Rows are points. Examples show where two turns around zero, p and q, send a point. Write where each new point lands after one turn and then the other. Backwards means that the second turn is done in reverse. Each puzzle has new turns, and all numbers are rounded.

Turn p:
[10 -23] -> [3 25]
[31 -10] -> [-21 24]
[-40 33] -> [17 -49]
Turn q:
[-15 -11] -> [-12 14]
[-24 14] -> [13 25]
[57 23] -> [26 -56]
[-17 -25] -> [-26 16]
Where do these land?
q, then p: [-18 -54] -> [39 -41]
q, then p backwards: [-31 2] -> [15 -27]
q, then p: [-9 23] -> [-25 3]
p, then q backwards: [30 26] -> [5 -39]
p, then q: [29 2] -> [12 27]

Turn p:
[12 -20 9] -> [12 -3 22]
[65 -8 14] -> [65 -9 12]
[-59 -2 -9] -> [-59 8 -1]
[-17 -2 -26] -> [-23 -19 -8]
[-1 32 11] -> [5 22 -25]
Turn q:
[-5 41 10] -> [39 18 -4]
[39 32 1] -> [13 28 -40]
[6 -60 -34] -> [-67 -11 13]
[-16 -5 26] -> [16 -26 6]
[-25 -8 -2] -> [0 -9 25]
Where do these land?
p, then q backwards: [17 2 7] -> [-6 15 9]
q, then p: [-5 23 -51] -> [1 40 -39]
q, then p: [23 12 55] -> [18 -57 9]
p, then q: [-22 -13 -8] -> [8 -16 20]
q, then p: [40 -22 -11] -> [-42 -16 -14]
p, then q backwards: [-53 -1 9] -> [14 -24 -46]

Turn p:
[13 -29 -39 -13] -> [-32 -18 35 12]
[14 17 70 9] -> [48 14 -23 -49]
[24 7 6 -7] -> [5 -20 -2 -16]
[-20 -17 -34 23] -> [-6 10 22 42]
[-12 9 -53 5] -> [-22 -16 1 48]
[-18 13 49 -16] -> [8 29 -32 -35]
Turn q:
[11 -55 -64 23] -> [69 33 35 27]
[19 41 -12 -6] -> [-33 0 32 -12]
[25 41 9 5] -> [-39 -18 24 0]
[-45 -3 25 -5] -> [-9 12 -49 -4]
[-11 28 28 16] -> [-37 -8 -17 13]
[-20 -23 -6 -19] -> [23 14 -18 -16]
[20 -30 20 -14] -> [27 -32 -7 -9]
Where do these land?
p, then q: [18 37 -24 -21] -> [44 26 -5 10]
q, then p: [-24 -11 -38 20] -> [32 -25 -29 8]
q, then p backwards: [59 -9 53 -16] -> [73 23 -26 -12]
p, then q: [-23 7 1 21] -> [-16 1 21 18]
q, then p: [-30 -24 8 -4] -> [-9 -33 2 19]
